Each row of a before or after table is a point. The points were changed in one or more steps. Then noise was added and the rows were shuffled. The steps act on how far a point lies along the listed directions, d1 being the first. Write out the steps. A step turns or swaps two directions, mirrors them in a line or flattens them onto one, adds a multiple of one to another, or multiplies one. Angles are multiples of 10 degrees, from the lower direction toward the higher: turns from -170 to 170, lines from 10 to 170 but not 90. Use the fewest steps. Two steps may share a direction if one is a turn and the other turns, adds or multiplies; they go together, in the order done. Otherwise the lowest direction goes first.

Directions:
(1): [3.0 4.2]
(2): [ 4.2 -3.0]
Before, 14 rows:
[[ -3.8  -6.5]
 [ -2.7  -1.3]
 [  2.7   2.0]
 [-11.8   6.2]
 [ -0.3  -0.2]
 [  0.1   3.4]
 [  2.3  -1.2]
 [  1.6   2.1]
 [  2.9  -5.5]
 [  1.1  -7.4]
 [  2.2  -3.0]
 [  1.0  -1.7]
 [ -5.5   4.3]
 [  3.2   1.8]]
After:
[[-1.5 -2.2]
 [ 4.8  3.2]
 [-1.5 -2.8]
 [ 1.8  0.2]
 [-2.5  1.5]
 [-3.4  4.6]
 [ 0.5 -0.7]
 [ 0.2  0.2]
 [ 1.0  2.3]
 [ 1.1  0.1]
 [-1.3 -3.1]
 [ 3.4  0.9]
 [ 4.5  5.9]
 [-2.3 -1.9]]
Steps: multiply d1 by -1; multiply d2 by 0.4

Directions:
(1): [ 3.6 -1.9 -4.8]
(2): [-2.1 -5.9  0.7]
(3): [ 4.7 -1.2  4.0]
Before, 8 rows:
[[ 5.5  5.5 -0.5]
 [ 2.8 -2.2  0.3]
 [-1.1 -3.0  1.5]
 [-1.2 -2.9  0.6]
 [-1.5 -0.7  9.8]
 [ 1.5 -2.5  2.3]
 [-1.9  0.8  7.4]
 [ 3.2  5.3  2.7]]
After (8 x 3):
[[-0.4 -2.9  0.3]
 [ 4.5  5.7  1.8]
 [ 0.0 -3.4  0.0]
 [ 4.9 -3.0 -5.6]
 [ 6.5 -5.2 -5.0]
 [ 5.4  4.2 -1.6]
 [ 1.6 -1.6  3.3]
 [ 2.1 -2.7  0.9]]
Steps: mirror d1 and d3 in the line at 80 degrees

Directions:
(1): [ 6.3  3.2 -1.3 -0.9]
(2): [ 3.4 -4.9  4.1  0.5]
Before, 10 rows:
[[  2.5   3.5   0.2  -0.5]
 [ -0.3  -2.1   2.6   1.6]
 [  3.8   3.0   0.1   1.5]
 [  1.1  -5.3   2.0   0.2]
 [-11.5   3.3  -1.2   1.0]
 [ -7.4  -7.3   4.2   1.5]
 [ -0.2  -3.5   2.2  -0.1]
 [  1.6   4.7  -3.0  -1.7]
 [ -6.4   8.4  -3.2  -0.8]
 [ -3.0   5.6  -2.2   1.7]]
After, 10 rows:
[[-1.3 -6.2  8.5  1.4]
 [ 2.4  2.1  2.3 -0.6]
 [ 4.1 -6.3  8.4  0.4]
 [ 5.1 -1.3  2.8 -1.4]
 [-4.0  2.4 -3.9 -0.8]
 [-8.7 -0.6 -1.1  0.7]
 [-2.1  2.2 -1.1  1.7]
 [ 1.9 -3.0  4.7  3.2]
 [ 2.5  3.4  1.1  1.9]
 [-3.5  1.8 -1.4 -0.9]]
Steps: multiply d1 by 0.7; multiply d2 by -1
